Every row gives one point. The points of each table are mixes of a few directions, plus a little noise. How many directions does each table use, and how many do they share? Where both have some left over, give the other angles between the two spaces (their principal angles), to ten degrees, smallest first.

First:
[[-11  -7   4]
 [-24   1   4]
 [  1  30 -10]
 [ 40  -7  -6]
 [ 16  36 -15]
 [  8 -45  13]
 [-30 -10   9]]
Second:
[[-29  -5 -60]
 [  4   1   9]
 [ -5  -1  -9]
 [ 11   2  23]
 [ -2   0  -4]
 [ 20   3  41]]
Directions: first 2, second 1, shared 0; angles 70

First (7 x 4):
[[ -4  -3  -2   9]
 [  4   0  -1  -3]
 [ -4   5   4  -6]
 [  2  15  10 -29]
 [-34  16  17  -9]
 [ 46 -15 -18  -1]
 [-10 -17 -11  39]]
Second:
[[-21  -5   0  23]
 [-15  -4   0  16]
 [  1   0   0  -2]
 [ -8  -2   0   9]
 [  0   0   0   0]
 [-17  -4   0  18]
 [ 55  13   1 -60]
 [  5   1   0  -5]]
Directions: first 2, second 1, shared 1

First, 9 rows:
[[ 26 -31 -10 -43   9   8]
 [-19   8  18  31 -22 -35]
 [  3 -38  21 -14 -24 -60]
 [-24  40   7  33  21  19]
 [ -1  24 -13  -1  33  49]
 [  3 -22  12  -9 -12 -33]
 [ -1  -2   3  -1   2  -3]
 [ 16  15 -33 -10  11  58]
 [ -3   5  -5  14 -19  -2]]
Second, 9 rows:
[[ 13 -13 -25  26  12  14]
 [-26  14  20 -15 -21 -23]
 [-26 -11 -40  56 -18 -12]
 [  0  -3  -7   8   1   1]
 [ 40   1  26 -42  30  25]
 [ 10   5  19 -25   7   5]
 [ 30 -16 -22  17  23  25]
 [-52  25  31 -22 -42 -44]
 [ 11  -3  -1  -2   8   8]]
Directions: first 3, second 2, shared 0; angles 30, 60

First, 6 rows:
[[ 17 -13  -7  51 -54 -60]
 [  0   0   5  22 -21 -14]
 [  8  -5 -20 -41  40  14]
 [  2  -2  -1  11 -11 -10]
 [-29  21  31 -20  24  60]
 [  2  -1  -9 -23  23  11]]
Second (6 x 6):
[[ 14  18 -38 -13 -55  36]
 [ 12 -29   0  33   5  15]
 [-29   9   2  13  25 -22]
 [ 31  35 -13   1 -22  34]
 [ -1 -38  24 -29   6 -24]
 [-27   5  25  -4  40 -40]]
Directions: first 2, second 4, shared 0; angles 70, 70

First, 10 rows:
[[ 22  -1  -4  16  11   2   1  -4]
 [ 16  -1  -3  12   8   1   1  -3]
 [  4   0  -1   3   2   0   0  -1]
 [  2   0   0   1   1   0   0   0]
 [ 17  -1  -3  12   8   1   1  -3]
 [ -1   0   0  -1  -1   0   0   0]
 [-11   0   2  -8  -5  -1  -1   2]
 [ -5   0   1  -3  -2   0   0   1]
 [ 16  -1  -3  11   8   1   1  -3]
 [-60   2  12 -43 -30  -5  -4  10]]
Second (9 x 8):
[[ -1   2  -1   7   6  -4  -3   9]
 [ -2 -11  -1  -1 -10   0  -9   1]
 [-24  -8   2  -7 -12  -6 -15  16]
 [ 22 -17   0 -18 -26  18   7 -40]
 [  3   0  -1   6   4  -1  -2   4]
 [  7   3  -1   4   5   1   3  -2]
 [  1  24   3   3  22  -2  18   2]
 [  7 -10  -3   7  -3   0  -8   1]
 [-12  18   3  -1  14  -5   9  10]]
Directions: first 1, second 3, shared 1

First (8 x 9):
[[ -7   2 -10  -2  -1   5  -8  -1  19]
 [ 13  28  18   9   0 -30 -10  37 -54]
 [  1 -34  -3  -3   2  25  25 -38  28]
 [ 10  19 -16  20  11  16   3  14  29]
 [-14 -55   0 -23  -6  21  21 -59  27]
 [ 20  33  17  17   5 -27  -5  43 -54]
 [ -2 -52   6 -12  -1  22  31 -53  17]
 [-21  57 -12  -5 -10 -32 -57  58 -12]]
Second, 9 rows:
[[  8  48   5  14   2 -27 -24  53 -36]
 [-26 -23  25 -41 -23 -38 -21 -15 -54]
 [ -3 -46   4 -12  -1  19  26 -48  18]
 [ 36  18  -3  40  22  21  29  18  10]
 [  2  48 -20  19   6   0 -24  43  19]
 [ -5 -23  -9  -4   1  20  12 -29  32]
 [-44  24 -15 -32 -22 -28 -60  21   3]
 [ 28 -47  19  12  12  25  57 -44  -3]
 [  3   2  -5   6   4   8   4   1  12]]
Directions: first 3, second 3, shared 3

First (8 x 11):
[[ 22  23  21 -30 -17  33 -17 -39 -20  32 -47]
 [ -9  19  -4  27 -31  11 -17  -5  13  -3  -8]
 [-19 -26 -13   4  16 -13   4  13  13 -22  38]
 [ -6  -5  -6  25   9 -25   4  28   7 -19  24]
 [-18   2 -24  27 -21   3  21  10  16  -4   1]
 [ 14   6  20 -32   4  16 -20 -26 -15  17 -18]
 [ 12  12   8   3  -1  -4  -2   3  -7   6 -14]
 [  4 -31  -2 -25  42 -22  25  16 -10  -6  24]]
Second:
[[  8 -11   5 -19   5   5  -2 -12  -3   7   7]
 [-10  12 -16   2 -17  19  17 -10   4   7 -29]
 [-15  24 -12  -4  27   0   0  -2   3 -31 -46]
 [ 37 -11  -6  35 -14 -22   1  -1  27  -5  32]
 [ 12  -5 -12  19 -15   3 -19 -25  35 -18  18]
 [ 32 -11  10  20   2 -34  20  31  -9  16  25]
 [-60   9  14 -31  -5  32 -19   6 -31  12 -10]
 [ -5  -5  15 -22  16  -4   2  13 -25  12   2]]
Directions: first 4, second 5, shared 3; angles 80
